Each point is reached from the start by the listed moves, each made once or not at all, plus a little noise. Is the number of moves made odd or even? Then give how often each move was made.

Moves:
(1): 0.36  0.19  0.30  0.25
(2): -0.07  0.84  -0.24  -0.02
Start: -0.14  -0.04  0.00  -0.04
Points:
0.15  1.02  0.07  0.23 -> even (1, 1)
0.22  0.16  0.29  0.22 -> odd (1, 0)

Moves:
(1): 0.55  0.17  -0.20  0.16  0.45  -0.16  0.22
(2): -0.29  0.24  -0.32  -0.07  -0.13  0.21  0.05
(3): 0.54  0.42  0.67  -0.33  0.23  -0.42  0.11
(4): -0.29  0.02  0.31  0.13  0.22  0.24  0.23
Start: 0.09  0.02  -0.19  -0.01  0.14  -0.09  0.30
Points:
0.31  0.21  -0.03  0.27  0.75  -0.11  0.77 -> even (1, 0, 0, 1)
0.11  -0.03  -0.15  -0.02  0.17  -0.08  0.29 -> even (0, 0, 0, 0)
0.35  0.36  -0.72  0.04  0.43  -0.03  0.59 -> even (1, 1, 0, 0)
0.01  0.68  0.48  -0.24  0.43  -0.10  0.65 -> odd (0, 1, 1, 1)
0.63  0.45  0.51  -0.35  0.32  -0.53  0.42 -> odd (0, 0, 1, 0)

Moves:
(1): 0.33  0.04  0.17  -0.01  -0.25  -0.26  0.34  -0.10
(2): -0.03  0.19  -0.20  -0.02  0.35  -0.39  -0.08  -0.06
(3): 0.08  -0.12  0.66  -0.42  0.41  -0.18  -0.04  0.21
(4): 0.50  0.46  -0.09  0.38  0.11  0.36  -0.21  0.37
(5): 0.14  -0.33  -0.01  -0.20  0.38  0.21  0.44  0.01
(6): 0.19  0.07  -0.29  -0.56  -0.25  0.35  -0.16  -0.02
Start: -0.09  -0.14  -0.05  0.14  0.23  -0.07  0.10  -0.28
Points:
0.07  -0.48  0.00  -0.06  0.61  0.14  0.52  -0.27 -> odd (0, 0, 0, 0, 1, 0)
0.54  -0.21  -0.38  -0.71  0.49  -0.13  0.67  -0.43 -> even (1, 1, 0, 0, 1, 1)
0.99  0.52  0.24  -0.53  0.58  -0.20  -0.05  0.10 -> odd (1, 1, 1, 1, 0, 1)
1.07  0.09  -0.33  -0.25  0.17  0.56  0.49  0.00 -> even (1, 0, 0, 1, 1, 1)

Moves:
(1): -0.19  0.20  0.24  -0.20  0.27  -0.02  0.20  -0.09  -0.25  -0.09
(2): 0.08  0.09  0.01  -0.18  0.30  0.20  -0.17  0.16  -0.03  -0.06
(3): -0.32  -0.23  0.37  -0.26  0.08  0.06  0.15  -0.05  -0.10  -0.05
(4): -0.10  -0.04  -0.01  0.45  -0.04  0.03  0.02  -0.07  0.16  -0.04
(5): 0.25  0.43  0.26  -0.18  0.12  -0.01  -0.27  0.36  -0.10  0.35
(6): 0.27  -0.08  0.41  -0.29  0.01  0.32  -0.25  -0.06  -0.06  -0.50
(7): -0.04  -0.16  0.10  0.01  0.07  0.17  0.21  -0.17  -0.02  -0.01
(8): 0.15  -0.13  0.17  -0.06  0.09  0.14  -0.20  -0.02  -0.27  -0.08
(9): 0.11  -0.15  0.15  0.06  0.16  -0.09  0.12  0.08  0.06  -0.07
Start: 0.14  0.20  0.13  -0.16  0.13  -0.08  0.21  -0.16  -0.02  -0.17
Points:
0.34  -0.36  1.22  -0.79  0.48  0.35  -0.02  -0.16  -0.35  -0.83 -> even (0, 0, 1, 0, 0, 1, 0, 1, 1)
0.02  0.54  1.13  -0.85  0.66  0.07  0.10  0.01  -0.70  0.01 -> even (1, 0, 1, 0, 1, 0, 0, 1, 0)
-0.37  0.02  0.87  -0.61  0.56  0.09  0.75  -0.46  -0.44  -0.33 -> odd (1, 0, 1, 0, 0, 0, 1, 0, 0)
0.11  0.53  1.16  -0.89  1.08  0.06  0.21  0.32  -0.48  -0.13 -> odd (1, 1, 1, 0, 1, 0, 0, 0, 1)
0.30  -0.29  0.55  0.30  0.48  0.13  0.39  -0.36  -0.08  -0.37 -> even (0, 0, 0, 1, 0, 0, 1, 1, 1)
0.03  0.34  0.52  -0.20  0.71  0.31  0.08  -0.15  -0.39  -0.42 -> even (1, 1, 0, 1, 0, 0, 0, 1, 0)
